Each row of a before or after table is a point. The points were changed in one or more steps. Then noise was added and the rows were shuffled. The steps act on columns, c1 being the first. Write out the steps. A step turns or swaps two columns, mirrors them in a line or flattens them onto one, adds a multiple of one to another, or multiplies or shifts one. Angles are multiples of 10 degrees, from the lower column toward the higher: turns from -170 to 170, lines from 10 to 170 but not 90. Use the fewest steps. Two steps may share a column if one is a turn and the other turns, adds or multiplies; they go together, in the order done. Otherwise the lowest column goes first.

Before (9 x 3)
[[ 0.55 -0.07  0.23]
 [ 0.37  0.18 -0.07]
 [ 0.65 -0.55 -0.11]
 [ 0.20  0.51  0.12]
 [ 0.33  0.45 -0.50]
 [ 0.48 -0.32  0.39]
 [-0.01 -0.10  0.94]
 [-0.15 -0.01 -0.30]
 [-0.29 -0.19  0.44]]
After (9 x 3)
[[-0.65  0.20  0.93]
 [-0.70  0.40  0.39]
 [-0.08 -0.55  0.65]
 [ 0.08  0.15  1.40]
 [-0.63  0.02  0.76]
 [-0.23 -0.48  0.01]
 [-0.28 -0.28  0.37]
 [ 0.21  0.18  0.91]
 [ 0.13 -0.05  0.13]]
Steps: turn c1 and c2 by -170 degrees; shift c3 by 0.50

Before (12 x 8)
[[-0.35  0.28 -0.38  0.14 -0.19  0.19 -0.75 -0.24]
 [-0.34 -0.25 -0.25 -0.19 -0.01  0.37  0.17  0.43]
 [-0.12  0.07  0.34 -0.16 -0.15  0.51 -0.17  0.40]
 [-0.28  0.24  0.25  0.20  0.07  0.42 -0.13  0.49]
 [-0.12  0.11  0.19  0.28 -1.27  0.10  0.16 -0.04]
 [ 0.64  0.02  0.30 -0.10  0.19  0.28  0.11  0.10]
 [-0.21 -0.28 -0.44 -0.29  0.19 -0.31  0.10  0.08]
 [-0.29 -0.32  0.06  0.65 -1.12 -0.53  0.10  0.48]
 [-0.01 -0.49  0.27 -0.09  0.14  0.06  0.05 -0.97]
 [ 0.50 -0.53 -0.59  0.46  0.24  0.41 -0.13  0.41]
 [-0.23 -0.05  0.15 -0.11 -0.15 -0.16 -0.06 -0.98]
 [ 0.09  0.12 -0.19  0.75  0.11 -0.08  0.08 -0.61]]
After (12 x 8)
[[-0.38 -0.54 -0.49  0.29 -1.02  0.76  0.21 -0.48]
 [-0.71  0.17 -0.16  0.22  0.16  0.20 -0.38  0.41]
 [ 0.33 -0.32 -0.26  0.37  0.13 -0.21  0.13 -0.45]
 [ 0.33 -0.50 -0.29 -0.14  0.38  0.32 -0.04 -0.09]
 [-0.21  0.02  0.34 -0.47  0.00 -0.54 -0.01 -0.15]
 [-0.07  0.38  0.27  0.49 -0.10 -0.21  0.39 -0.25]
 [ 0.17 -0.13  0.05  0.09 -0.21  0.17 -0.62  0.82]
 [-0.67 -0.87 -0.35  0.00  0.52 -0.43  0.34 -0.21]
 [-0.20  0.17 -0.49  0.27 -1.20  0.00 -0.14 -0.10]
 [-0.03  0.47 -0.43  0.43  0.03 -0.01  0.43  0.68]
 [ 0.09 -0.78  0.29  0.00 -0.01 -0.04 -0.64  0.67]
 [ 0.21  0.13  0.21  0.26 -0.31 -0.44  0.41 -0.23]]
Steps: turn c1 and c4 by 120 degrees; turn c4 and c6 by -150 degrees; multiply c2 by 1.6; turn c3 and c5 by -30 degrees; turn c7 and c8 by -140 degrees
